Rows are points. The points of each table are mixes of a few directions, plus a little noise. How many directions does each table use, and how many do they share? Where both have some left over, give the other angles between the two spaces (their principal angles), to ten degrees, smallest first.

First (5 x 2):
array([[-51, -43],
       [ 27,  23],
       [ 30,  25],
       [  5,   4],
       [-10,  -9]])
Second (6 x 2):
array([[-14, -11],
       [-14, -12],
       [-41, -35],
       [  4,   4],
       [ 56,  47],
       [  9,   7]])
Directions: first 1, second 1, shared 1

First (5 x 4):
array([[ 56, -65, -45,   7],
       [ -3,   0,  16,  16],
       [-12,  17,  -7, -22],
       [-32,  40,  15, -18],
       [ -9,   7,  22,  17]])
Second (7 x 4):
array([[ 42, -11, -76, -13],
       [-14,  -6,  25,  -9],
       [  8,  -3, -14,  -4],
       [ 18,   8, -33,  11],
       [-38,  13,  69,  15],
       [  7,  14, -13,  18],
       [-23, -13,  42, -18]])
Directions: first 2, second 2, shared 1; angles 80

First (8 x 8):
array([[  1, -11, -10,   8,  -7, -12,   8,  -9],
       [ 15, -16,  19,  54, -60,   6,   6,   3],
       [ -8, -14, -38, -19,  26, -33,  15, -23],
       [ 16,  15,  59,  45, -57,  48, -18,  33],
       [  6, -18,  -7,  24, -25, -13,  11, -10],
       [  1,   4,   7,   1,  -2,   7,  -3,   5],
       [-12,   1, -30, -38,  45, -21,   5, -14],
       [-19,  39,   0, -74,  80,  18, -23,  15]])
Second (8 x 8):
array([[ -1,   3,   3,  -3,   3,   3,  -2,   3],
       [  4, -26, -21,  23, -21, -26,  18, -19],
       [  6, -37, -31,  33, -31, -38,  26, -29],
       [ -3,  23,  18, -20,  18,  23, -16,  18],
       [ -8,  47,  39, -41,  38,  48, -33,  36],
       [ -4,  25,  21, -22,  20,  25, -18,  19],
       [ -4,  22,  18, -19,  18,  22, -15,  17],
       [  9, -56, -47,  50, -46, -58,  40, -44]])
Directions: first 2, second 1, shared 1

First (9 x 11):
array([[-20,  -2,  29,  19,  20,  -2,  45, -28, -13,   1,   1],
       [ 36,   4, -51, -34, -35,   3, -81,  50,  24,  -2,  -3],
       [-34,  -3,  49,  34,  34,  -3,  78, -48, -23,   2,   3],
       [  8,   1, -11,  -8,  -7,   1, -18,  11,   5,  -1,  -1],
       [ 22,   2, -31, -21, -22,   2, -50,  31,  15,  -1,  -2],
       [  2,   0,  -2,  -2,  -2,   0,  -4,   2,   1,   0,   0],
       [-43,  -4,  60,  41,  42,  -4,  96, -59, -29,   2,   3],
       [  4,   0,  -5,  -3,  -3,   1,  -8,   5,   2,   0,   0],
       [ 27,   2, -37, -25, -26,   2, -59,  37,  18,  -1,  -2]])
Second (10 x 11):
array([[-27,  -3,  38,  26,  26,  -2,  60, -37, -18,   1,   2],
       [ 16,   2, -23, -16, -16,   1, -37,  23,  11,  -1,  -1],
       [-41,  -4,  57,  39,  40,  -3,  91, -56, -27,   2,   3],
       [ 23,   2, -32, -22, -22,   2, -51,  31,  15,  -1,  -2],
       [-10,  -1,  14,  10,  10,  -1,  23, -14,  -7,   0,   1],
       [ 20,   2, -29, -19, -20,   2, -46,  28,  14,  -1,  -2],
       [ 32,   3, -46, -31, -32,   3, -73,  45,  21,  -1,  -3],
       [-10,  -1,  14,  10,  10,  -1,  23, -14,  -7,   0,   1],
       [-33,  -3,  46,  31,  32,  -3,  73, -45, -22,   1,   3],
       [ 29,   3, -41, -27, -28,   2, -65,  40,  19,  -1,  -2]])
Directions: first 1, second 1, shared 1

First (9 x 14):
array([[ -7,   2,  -1,  26, -28, -27, -11, -11,  28,  18,  -5,  42,  34,
        -17],
       [-29,  28,  -7, -51,  -5,  12,  15, -10,  10,   2,   4, -12, -23,
         33],
       [ 30,  17,   4, -12,  44,  22, -17,  35, -35, -29,  -5, -95, -52,
         15],
       [ -5,  -4,  10,  19, -42, -21,  23, -20,  59,   9,  21,  65,  -8,
          5],
       [ 18, -44,  -8,   4,  48,   6,  39,   0, -20,   7, -19,  11,  16,
        -10],
       [ 24,  -5,  35,  12, -49,  35, -15,  -8, -61, -53,  16,  11,  -3,
        -13],
       [ 33,  20,  16,   1,   6,  12, -13,  16, -31, -35, -11, -47, -26,
          4],
       [-22,   7, -34, -17,  45, -34,  17,  -1,  35,  48, -40,   0,  35,
          4],
       [-42, -20, -17,  19, -22,  -4, -38,  -2,  13,  33,  40,  24,  27,
        -21]])
Second (9 x 14):
array([[ 23, -24,  28, -12,  51, -47,  47, -17,  12, -28,  23,  76, -47,
         -6],
       [-28,  33, -12,  14, -30,  27, -25,  24,  18,  38, -22, -57,  49,
        -24],
       [ 27, -16,   0,  13,  22, -33,  47,  19, -21,   3, -18,  -4, -46,
        -21],
       [ -5, -17, -10,   7,  38,  -4,  15,  16,  17, -15,  26,  51, -76,
         43],
       [ -8, -10,  -4,  15, -13,  41, -30, -24, -25,   4,  20, -13,  28,
         21],
       [ -4,  27,  -6, -28, -46,   9, -30,  -5,  11,  -7, -25, -33,  40,
          7],
       [-14,  16,   7,  15,   1,  -2,   5,  15,  13,  33, -11, -22,  36,
        -47],
       [  4,  18,   1,   3, -39,  49, -14, -26,   9,   6,  -7, -45,  39,
         31],
       [  4, -27,  -4, -26,  16, -40, -16,  -3, -33, -34,  13,  47, -25,
         -3]])
Directions: first 6, second 6, shared 1; angles 30, 40, 50, 50, 90

First (11 x 20):
array([[  5,  53,  72,  31,  -5, -37,  10,  -4, -36, -25,  42,   9,  13,
        -16,  -7, -11, -30, -28, -37,  11],
       [ -1,  14,  62,  58,   6, -81,  -4,   4, -11,  37, -12,   9,   3,
        -51, -38,  18, -72,  -3, -23,   9],
       [ 28,  29,  35, -15,   2,  -4,  19,  -3,  15, -14,  53, -20,  13,
        -17,  13, -39,  -9, -28,  -1, -27],
       [-28, -37,  -9, -38,  10,  -3, -26,   4, -29, -16,  49, -14, -42,
          3,  -4,  -3,  25, -16, -24,  -2],
       [-10, -20, -40, -37,   9,  20,  -1, -15,   5,  -9, -17,  11, -16,
         -2,  19,  27,  25,  -3,  -4,   1],
       [-17, -24,   2,  48,   0, -30, -17,  19, -19,  29, -43,  12,  -6,
          2, -45,  20, -27,  33,   6,  29],
       [-11, -44, -45, -36,  27,  10,   2,  -1, -17, -21, -19,  18, -30,
         -8, -15,  25,  17,   6,   1,  25],
       [ 26, -23,   4,   6,  14, -18,   9,  18,  33,  31,   0, -23,   4,
        -24, -28, -28, -31,  11,  33, -17],
       [ -5,  -8, -50, -12, -11,  68,   4,   8, -14, -35, -22,  11,   7,
         61,   7,  -7,  53,  26,  24,  24],
       [ 27,  58,  23,  18, -19,  -1,  22, -25,  48,  22, -22,   3,  42,
        -16,  44,   6, -19, -12,   4, -32],
       [-14,   0, -53, -23, -34,  76, -17,  -6,  24,   0,  -9, -16,  11,
         67,  52,  -8,  68,  15,  21, -24]])
Second (11 x 20):
array([[  4,   2,  28, -29, -12, -10, -18,  18,  25,  -5, -38,  23, -30,
         22,   2, -32,  -6, -22,  -6,  11],
       [  4,   3,  35, -36, -16, -12, -22,  20,  30,  -6, -47,  29, -37,
         28,   2, -39,  -7, -27,  -7,  14],
       [  2,   2,  17, -19,  -8,  -6, -11,  11,  16,  -3, -24,  15, -20,
         14,   1, -20,  -4, -14,  -4,   8],
       [ -5,  -4, -34,  36,  16,  12,  22, -21, -30,   6,  48, -29,  38,
        -28,  -1,  39,   7,  28,   8, -14],
       [  2,   2,  14, -14,  -6,  -4,  -8,   8,  13,  -2, -18,  11, -14,
         11,   0, -15,  -3, -11,  -3,   6],
       [  4,   3,  28, -29, -12, -10, -17,  17,  25,  -5, -39,  23, -31,
         23,   2, -32,  -6, -23,  -6,  11],
       [ -9,  -7, -66,  70,  29,  24,  42, -41, -59,  12,  91, -56,  72,
        -53,  -3,  75,  14,  52,  14, -27],
       [  7,   4,  42, -43, -19, -14, -26,  26,  37,  -7, -57,  35, -45,
         33,   2, -47,  -8, -33,  -9,  17],
       [-10,  -7, -67,  71,  30,  25,  42, -41, -60,  12,  93, -57,  73,
        -54,  -4,  76,  14,  53,  15, -27],
       [ -2,  -2, -10,  12,   5,   4,   7,  -7,  -9,   2,  15,  -8,  11,
         -9,  -1,  12,   2,   8,   2,  -4],
       [  2,   2,  16, -17,  -7,  -6, -10,  10,  14,  -3, -22,  14, -17,
         13,   1, -18,  -3, -12,  -3,   6]])
Directions: first 6, second 1, shared 0; angles 90

First (9 x 32):
array([[ 38, -13, -15,   5,  38,  13,  29,  44,  -2,  10,  -5,  -3,  44,
        -18,  -8,  27,  10, -20,   5,  35,  18, -12,  26,  12, -47, -45,
          7, -28, -11,  -1,   1,   4],
       [ 32,  49,   7,  -3, -18, -16,   4, -61,   8, -14,  25,  18, -60,
          3,  44,   1,  12, -19,  30, -50, -30,  51, -38, -60,  43,   1,
         -9, -12,  56,  -1,  24,  19],
       [-10,  19,   9,  -3, -21, -11, -12, -36,   2,  -9,   7,   5, -36,
          9,  15, -12,  -3,   5,   5, -30, -17,  18, -21, -20,  34,  22,
         -4,  11,  19,   0,   4,   0],
       [-22,  -4,   3, -13, -42,   8, -28, -17,   7,   3,  22,  11, -20,
         11,   5, -19,   6,  12, -11,  -8,  -3,   6, -28,  -6,  13,  28,
        -20,  14,  11,   1,  16,  29],
       [ 14, -41, -22, -13,  -3,  38,  -1,  58,   7,  25,  21,   7,  54,
        -11, -17,  13,  22,  -8, -18,  57,  33, -25,   7,  25, -67, -26,
        -18, -18, -17,   0,  20,  48],
       [ 13, -22, -10,  12,  47,   5,  25,  51,  -9,   7, -26, -16,  52,
        -14, -25,  20,  -6,  -6,  -4,  37,  20, -29,  43,  33, -41, -32,
         19, -13, -34,  -1, -20, -26],
       [ 56, -15, -21,   9,  58,  15,  44,  60,  -3,  12,  -9,  -6,  60,
        -26, -10,  39,  13, -30,  11,  47,  23, -15,  40,  15, -64, -65,
         13, -41, -16,  -2,  -1,   0],
       [-69,   9,  26,   4, -28, -27, -33, -45,  -7, -18, -23, -11, -44,
         25,  -8, -37, -31,  38, -14, -42, -21,  -3, -10,   8,  65,  64,
          9,  49, -11,   1, -28, -44],
       [-51,  17,  23,   2, -30, -25, -28, -51,  -4, -17, -12,  -5, -50,
         22,   3, -31, -23,  28,  -6, -46, -23,   9, -18,  -7,  64,  54,
          4,  39,   3,   1, -16, -30]])
Second (8 x 32):
array([[ 13,  -7,   4, -36, -42,  17, -38,  -3,  14,   4,  48, -13,  15,
         15,  10,  -1,   9,  20,  -2,  31,  -1,   5, -29,  -4,   0, -13,
        -32, -29,  36,  10,  28,  51],
       [  0,  20,  -7,  35,  43,  -5,  36, -34, -37,  21, -78,  24, -22,
        -26,   4, -19,  62, -49,  -3, -22, -20,  -1,  32, -36,  18,  33,
         60,  46,  11, -34, -29, -64],
       [-40, -13,   0, -14, -49,  28, -50,   7,  18,  -4,  39,  -6,  -6,
         15,  -8, -20,  -4,  37, -43,  13,   3,  -6, -33,  20, -10,  33,
        -30,   5, -10,   1,  23,  41],
       [ 13,  15, -15,   8,  -1,  29,  -9,  27,  22, -17,  44,  -5,  -8,
         -7,   5,  14,  -5,   7, -28,   5,   4,  18, -20,   2, -45,  -6,
        -23, -31, -13,  -4,  32,  42],
       [ 11,  12,  14,   6,  42, -21,   9,  -6, -16, -11, -39, -39,  25,
          2,  -7,   6,  -8,  12,   8,  16, -17, -14,  35,  11,  27, -21,
         35, -13,   5,  -1, -35, -64],
       [-32, -19, -14,  27,  21,  -6,  29,  16, -26,  23, -48,  28, -14,
        -18, -24, -11,   3, -42,   6, -29,  24,  -2,  43, -14, -19,  48,
         23,  66, -39, -10, -26, -29],
       [ 23,  21,  27,  10,  32, -59,  47, -40,   6, -27, -31,   9,  -6,
         10,  22,  17, -36,  14,  42, -33, -27, -16, -13,  28,  64, -64,
         20, -29,   4,  14, -24, -55],
       [ 11, -28,  -8, -35, -45,  16, -23,  34,  19,  11,  66,   4,  17,
          9,  -2,  13, -21,   1,  19,  19,  34,  16, -15,  -7, -35, -11,
        -54, -16,   6,  24,  33,  79]])
Directions: first 3, second 6, shared 2; angles 40

First (11 x 32):
array([[  9,  11, -24,  31,  10, -14,  -2, -12, -12,   1,  14, -16, -13,
        -18,   5,  24, -25, -22,  17, -31,  22,  26, -23,  30,   6,  47,
         -3, -21,   3,  11,  14,  25],
       [ 10,   7, -13,  -1,  52, -39,   9, -74, -22, -32,  10, -23, -28,
         26,  29, 128, -31,  -2,   0, -36,   0,  27, -47,  50,  37,  85,
         34, -91,   8,  16,   2,  61],
       [-11, -17,  36, -56,  14,   2,   8, -24,  10, -21, -19,  15,   7,
         47,   8,  32,  28,  38, -30,  34, -39, -30,  13, -24,  11, -35,
         25, -16,  -1, -10, -23,  -9],
       [ -4,  -1,   3,  11, -38,  27,  -7,  56,  13,  26,  -4,  13,  18,
        -27, -21, -94,  16,  -5,   5,  19,   7, -14,  30, -29, -27, -52,
        -28,  66,  -5, -10,   3, -41],
       [ -5,  -7,  14, -18,  -5,   8,   1,   6,   7,  -1,  -8,   9,   7,
         11,  -3, -12,  15,  13, -10,  18, -13, -15,  13, -17,  -3, -27,
          2,  11,  -2,  -6,  -8, -14],
       [ -5,  -3,   6,   4, -32,  24,  -6,  47,  12,  21,  -5,  13,  17,
        -18, -18, -79,  17,   0,   2,  20,   2, -15,  28, -29, -23, -49,
        -22,  56,  -5, -10,   0, -36],
       [-10, -12,  25, -34,  -5,  11,   3,   5,  11,  -5, -14,  15,  12,
         22,  -3, -13,  24,  23, -18,  30, -23, -25,  20, -27,  -3, -43,
          6,  13,  -3, -10, -14, -21],
       [  3,   9, -20,  43, -37,  19, -11,  56,   4,  33,   8,   1,   9,
        -49, -21, -89,  -4, -27,  23,  -6,  29,   8,  14,  -7, -28, -17,
        -36,  59,  -3,   0,  17, -24],
       [  2,  -1,   3, -15,  31, -20,   7, -44,  -9, -22,   0,  -8, -13,
         26,  17,  74,  -9,   8,  -8, -10, -10,   7, -21,  19,  22,  35,
         24, -51,   4,   6,  -5,  29],
       [ -7,  -8,  16, -18, -11,  13,   0,  15,  10,   3, -10,  12,  11,
          8,  -6, -28,  19,  13, -10,  22, -13, -19,  19, -23,  -7, -38,
         -2,  22,  -3,  -8,  -9, -22],
       [ 17,  21, -44,  54,  23, -29,  -2, -29, -25,  -2,  26, -31, -27,
        -29,  12,  58, -48, -39,  30, -58,  38,  48, -46,  58,  15,  94,
         -1, -48,   8,  21,  25,  52]])
Second (10 x 32):
array([[  -4,   13,  -33,   -9,   -8,   33,   -2,    5,   16,    4,    8,
          -5,   -5,   -7,    9,  -17,  -15,    2,   19,   -6,    7,  -20,
           3,  -17,   15,   -6,   -1,   -7,   -2,   -7,   20,   -4],
       [  23,    3,   35,   31,   14,  -84,  -10,  -12,  -39,    7,  -10,
          -5,  -18,   -8,   -2,   66,   24,  -11,  -34,    2,    1,   65,
         -37,   57,  -20,   43,   -1,  -10,   -2,    2,  -33,    1],
       [ -11,    6,  -33,  -12,   -4,   46,    4,    1,   21,   -4,   11,
          -4,    2,    0,    6,  -27,  -23,    2,   26,  -10,    5,  -32,
          13,  -27,   17,  -10,    2,   -6,    1,   -1,   25,    6],
       [ -20,  -25,    8,  -11,    8,   40,   17,   -9,   15,  -21,    5,
           6,   28,   20,  -13,  -33,  -18,    2,   16,  -10,   -5,  -36,
          29,  -26,    5,  -18,    6,    9,    9,   21,   11,   26],
       [ -14,    7,  -47,  -12,   -3,   62,    7,   -3,   27,   -7,   17,
          -7,    3,    0,   10,  -31,  -37,   -1,   38,  -20,   11,  -41,
          14,  -31,   26,   -5,    2,  -13,    3,    2,   37,   15],
       [  -9,  -20,   27,   -7,    2,    3,    8,    1,    1,   -9,   -6,
           9,   19,   14,  -14,  -17,    8,    5,   -8,    7,  -10,  -11,
          18,  -11,   -9,  -20,    2,   18,    4,   10,   -9,    4],
       [  -3,   26,  -46,  -23,  -26,   47,  -10,   26,   27,   19,    3,
           0,  -12,  -14,   17,  -38,   -1,   12,   17,   14,    3,  -32,
           9,  -37,   15,  -34,   -8,    4,  -10,  -31,   22,  -38],
       [  29,    0,   51,   40,   18, -111,  -12,  -15,  -52,    7,  -15,
          -4,  -21,   -8,   -5,   85,   33,  -15,  -46,    4,   -2,   85,
         -46,   75,  -28,   55,    0,  -10,   -2,    5,  -46,    3],
       [ -20,   -2,  -19,  -38,  -25,   72,    3,   27,   38,    4,   -1,
          13,   17,    7,    0,  -75,    1,   20,   17,   21,  -10,  -62,
          40,  -62,    9,  -66,   -4,   27,   -3,  -15,   19,  -29],
       [  28,   -7,   57,   42,   25, -111,   -8,  -22,  -54,   -1,  -12,
          -4,  -14,   -3,  -10,   87,   27,  -17,  -45,   -3,   -1,   84,
         -44,   77,  -29,   60,    3,  -11,    1,   15,  -45,   15]])
Directions: first 2, second 3, shared 1; angles 70

First (8 x 32):
array([[ -6,   2,  -8, -12,  25,   5, -16,  -2, -20, -14, -18,   5,   0,
        -22, -12,  -7,  11, -16, -12, -32, -30,   7, -28,   5,  19,   3,
          5, -19,  15,  -5, -11,  26],
       [  8,   7,  28,  35, -34,  27,  28,  -7,  40,  -1,   7,  -7,  -6,
         -4,  19,  11,   1,  45,  33,  28,  29,  16,  61, -36, -41,  -7,
         17,  14, -23,  -9,  22, -51],
       [-17,   1,  16,  30,  22,  40,  44,  -4, -11, -12,   9,   6, -20,
        -26,  -4, -14,  21,  55,  34, -20, -35,  31,  46, -19,  28,  -4,
         25, -18,  33, -14, -10, -13],
       [ 30,   9, -27, -12,  20, -26,  34,  -3,  25,  36,  51,  38,  12,
         25, -14,  18, -22,  52,  33, -14, -34, -14,  67,  -5,  16,  17,
         -6,   8,  12, -19,  22, -28],
       [-32,  -6,  10,  -5,  -5, -11,   2,  15, -25,   0,   3, -29, -21,
         20,  12, -22,  -2, -34,  -3,  52,  40, -12,  -7,  37,  22, -11,
        -18,   6,  11,  32,   0,  25],
       [  3,  24, -18, -35,  29, -12, -30,  -3,   2, -14, -21,   6,   0,
        -28, -10,   1,   2, -31,   1, -19, -22,  -4,   2,   8,  11,   8,
          3, -19,   5,  -5,  30,  24],
       [ 55,   4, -22, -20, -18,  -8, -75, -20,  33, -10, -49,  24,  52,
        -24, -13,  41,  -4, -33, -56, -74, -23,  -3, -88, -39, -70,  15,
          9,  -1, -57, -31,  -6,  -5],
       [-41, -41,  23,  19, -38, -14,  12,  23, -44,  16,  18, -42, -18,
         61,  21, -29,  -6, -38, -31,  77,  75, -21, -54,  49,  15, -21,
        -35,  28,   3,  51, -46,  23]])
Second (9 x 32):
array([[ -14,   -7,   26,   31,  -13,   37,    5,   -3,   -7,  -20,  -20,
         -14,   -8,  -22,    9,   -9,   20,   12,   -1,   -4,    5,   24,
         -12,  -20,  -13,  -11,   18,   -6,   -2,   -2,  -19,   -8],
       [ -11,   -6,   20,   24,  -10,   28,    5,   -3,   -5,  -16,  -16,
         -10,   -7,  -17,    6,   -6,   15,    9,   -2,   -4,    5,   19,
          -9,  -14,  -10,   -9,   14,   -5,   -2,   -2,  -13,   -5],
       [ -22,  -12,   39,   48,  -21,   57,    9,   -5,  -10,  -32,  -31,
         -22,  -15,  -34,   13,  -13,   31,   18,   -2,   -7,    9,   37,
         -19,  -31,  -20,  -17,   28,  -10,   -3,   -3,  -29,  -11],
       [ -27,  -14,   49,   60,  -26,   71,   12,   -7,  -12,  -41,  -39,
         -27,  -17,  -42,   16,  -16,   37,   22,   -3,   -8,   12,   46,
         -22,  -37,  -24,  -21,   35,  -12,   -4,   -4,  -36,  -14],
       [  31,   17,  -56,  -69,   29,  -81,  -14,    8,   13,   46,   45,
          31,   20,   49,  -19,   18,  -44,  -26,    3,   10,  -13,  -54,
          26,   43,   28,   24,  -40,   14,    5,    4,   42,   16],
       [ -17,  -10,   31,   37,  -17,   45,    7,   -4,   -7,  -26,  -24,
         -17,  -11,  -27,   11,  -10,   24,   14,   -1,   -5,    7,   29,
         -14,  -24,  -16,  -14,   22,   -8,   -3,   -3,  -23,   -9],
       [  26,   14,  -48,  -56,   25,  -69,  -11,    7,   12,   38,   37,
          26,   16,   40,  -16,   15,  -36,  -22,    3,    8,  -11,  -44,
          22,   36,   24,   20,  -34,   11,    4,    4,   34,   13],
       [  -9,   -5,   16,   20,   -8,   23,    4,   -1,   -5,  -13,  -13,
          -8,   -5,  -14,    5,   -5,   12,    7,   -1,   -2,    5,   15,
          -7,  -12,   -8,   -7,   10,   -3,   -1,   -1,  -12,   -4],
       [  42,   22,  -78,  -93,   40, -110,  -19,   11,   19,   63,   61,
          42,   27,   67,  -25,   25,  -59,  -34,    4,   13,  -17,  -73,
          36,   59,   39,   33,  -53,   19,    6,    7,   57,   21]])
Directions: first 5, second 1, shared 1
